Each row is a point. To make a cloud, some directions were put in groups of two or more. Within a group, all points are equally far from the middle, so they leave a hole (a ring in 2 directions, a hollow ball in 3). The other directions are filled evenly. Then the cloud was stretched, turned, moved and blurred a little. How many holes are there, and how many directions does each take, smallest first?
In the rows, zero is written as 128.

Cloud (19 x 3):
[[ 87 147 142]
 [117 162 137]
 [130 128  80]
 [ 95 101 104]
 [153  91  93]
 [ 70 107 109]
 [145  89 105]
 [117 130 165]
 [ 91 117  93]
 [141  87 127]
 [109 165 123]
 [159 174 117]
 [106 161 153]
 [120 102  94]
 [142  80 113]
 [150 148 100]
 [ 97 152 119]
 [187 145 145]
 [152 143 148]]
Holes: 0

Cloud (28 x 4):
[[135 138 178 124]
 [100 133 144 169]
 [164 101 131 103]
 [142 128  97 105]
 [163 130 109 100]
 [109 121 154  96]
 [153 160 114 152]
 [143 122 161 182]
 [169 127 106 116]
 [112 138 154 166]
 [179 115 114 110]
 [147 143 181 131]
 [177 149 115 145]
 [165 118  94 144]
 [164 137  91 172]
 [186 139 119 110]
 [206 132 117 164]
 [129 103 123 128]
 [141 155 146 190]
 [151 128 102 107]
 [193 108 109 145]
 [112 144 163 139]
 [118 177 128 124]
 [166 142  95 168]
 [164 163 171 123]
 [135 156  96 119]
 [119 176 137 130]
 [125 174 123 138]]
Holes: 1 (2)

Cloud (28 x 4):
[[136 188 177 141]
 [101  88 107 146]
 [154 141 104 117]
 [159 116  93 138]
 [143 174 136 155]
 [126 106  85 135]
 [140  76 115 110]
 [141 134 144 128]
 [141 117 153 126]
 [160 178 167 120]
 [129 193 162 147]
 [161 125 145 123]
 [110 100 133 135]
 [153 147 124 146]
 [148  78 104 127]
 [154  99 106 122]
 [134 189 154 149]
 [138 130 119 103]
 [126 170 151 114]
 [144 174 157 114]
 [148 164 147 154]
 [138 187 131 131]
 [175 163 127 124]
 [150  70  77 115]
 [160 140 116 163]
 [135  59 115 108]
 [167 116 108 140]
 [136  63  99 119]]
Holes: 0

Cloud (30 x 4):
[[136 152 134 114]
 [118  90  99 149]
 [ 90 110 161 139]
 [ 86 142 162 123]
 [ 88 127 121 162]
 [126  94 138 140]
 [106 147 181  70]
 [107 105 118 172]
 [119 145 164  84]
 [104 146 155 112]
 [121 118 155 148]
 [ 76 184 109 123]
 [115  93 117 135]
 [ 89 107 123 157]
 [126  93 117 155]
 [139 108 150  93]
 [122 121 118 152]
 [116 144 183 131]
 [100 106 146 164]
 [110 186 159 127]
 [154 141 116 151]
 [132 111 159  91]
 [ 74 146 112 137]
 [151 177 169 126]
 [ 85 133 133 158]
 [113 193 161 104]
 [170 133 109 166]
 [ 80 128 105 120]
 [ 78 114 106 135]
 [141 187 163 116]]
Holes: 0

Cloud (47 x 6):
[[154 162  96 136  89 148]
 [155 103 140 177  74 113]
 [147 118  86 185 144 104]
 [127 144  97 110 123 182]
 [124 159 123 103 131  97]
 [108 151 114  91  96 113]
 [139 152 119  72 158 130]
 [ 76 175 141 124 104 118]
 [124 131 135  74 127 126]
 [162 115 121 190 108 114]
 [129  87 131  89 164 117]
 [133 107 158  85 123 128]
 [135  69 108 152 148 151]
 [177 135  89 132 139 139]
 [127 133 126 188  70 131]
 [172 168 118 121 136 134]
 [ 73 145 122 145  73 114]
 [104  91 127 172 132  99]
 [118 133 157 133 161 149]
 [141 170 110  78 156 120]
 [140 143 170 159 156 113]
 [149  75 104 127 130 136]
 [167 105 131 142  76 152]
 [119 111  97 187 142 131]
 [101 129 166 128 151 134]
 [117  87 158 124 191 116]
 [ 80 145  83 164  88 128]
 [ 94 168 135 127 133 106]
 [103  76 130 107 142 132]
 [148 164 165 133 122 111]
 [105 160 126 100  83 111]
 [112 140 151  82 133 159]
 [ 46 158 128 102 112 144]
 [ 97 135 157 113 150 147]
 [140 184 156 145 103 131]
 [ 93 148 169 127 127 146]
 [166 156 161 130 138 107]
 [171 122 124 167  86 129]
 [141 126 135 125 120 182]
 [139  98 119 196 121 106]
 [113 152 107 176 116 151]
 [115 160 152 134 132 102]
 [155 154 143 169 152 119]
 [147 128 152  91 128 112]
 [161 135 146 101 142 160]
 [174 122 131 197 137 117]
 [122 149 191 152 113 120]]
Holes: 2 (2, 2)

Cloud (55 x 6):
[[185 113 102 133 132 134]
 [141 112 147 182  97 147]
 [159 140 118 101 112 131]
 [150  93  95  95 103 124]
 [140 151 196 152 121 122]
 [178 125 156 105 128 106]
 [103 153 193 137 104 143]
 [162 152 150 116  98 134]
 [104 113 158 161 147 113]
 [100 106 157 169 116 124]
 [129 154 112 161 159 137]
 [137  96 171 139 158 157]
 [ 71 114 149 107 125 107]
 [132 109 175 164  79 127]
 [129 109 176 120  97 159]
 [ 86 101 119 148 167 140]
 [ 93  77 125 140 115 104]
 [ 98 158 176 138  95  97]
 [ 96 154 135 144  94 109]
 [ 79 131 110 108 152 150]
 [119 154 127 110 178 146]
 [155 148 194 180 142 138]
 [121 136 101  86 150 119]
 [131 130 132 167 123  94]
 [ 88 164 155  86 103  91]
 [110 146 177 104  99 136]
 [ 70 134 123  96 136 123]
 [ 93 137 131  79 116 133]
 [116  78  85 125 158 139]
 [107  88 139 108 146 148]
 [190  86 144 156 138 121]
 [157 156 107 136 153 152]
 [154  63 111 160 139 170]
 [ 99 164 134 142 118 124]
 [ 56 131 144 114 133 151]
 [153 112 179 139 119 166]
 [145 128 119 171 115 149]
 [125 175 182 144 149 120]
 [ 82  81  97 125 113 103]
 [137  81 167 174 117 157]
 [122 144 115 147  97 156]
 [ 78 129 176 117 115 128]
 [171  82 120 130 111 142]
 [140 151 102 149 153 146]
 [123 120 175 121 145 118]
 [127 167 186 140 115  95]
 [ 83 162 151  89 110  84]
 [149  82 100 101 152 116]
 [145  70 122 154  96 132]
 [139  64 110 161 124 153]
 [129  82 122 110 160 139]
 [ 91 152 109 108 128 142]
 [116 100  90 149 106 167]
 [146 104 136 105 101 160]
 [164 115 112 157 105 127]]
Holes: 1 (4)
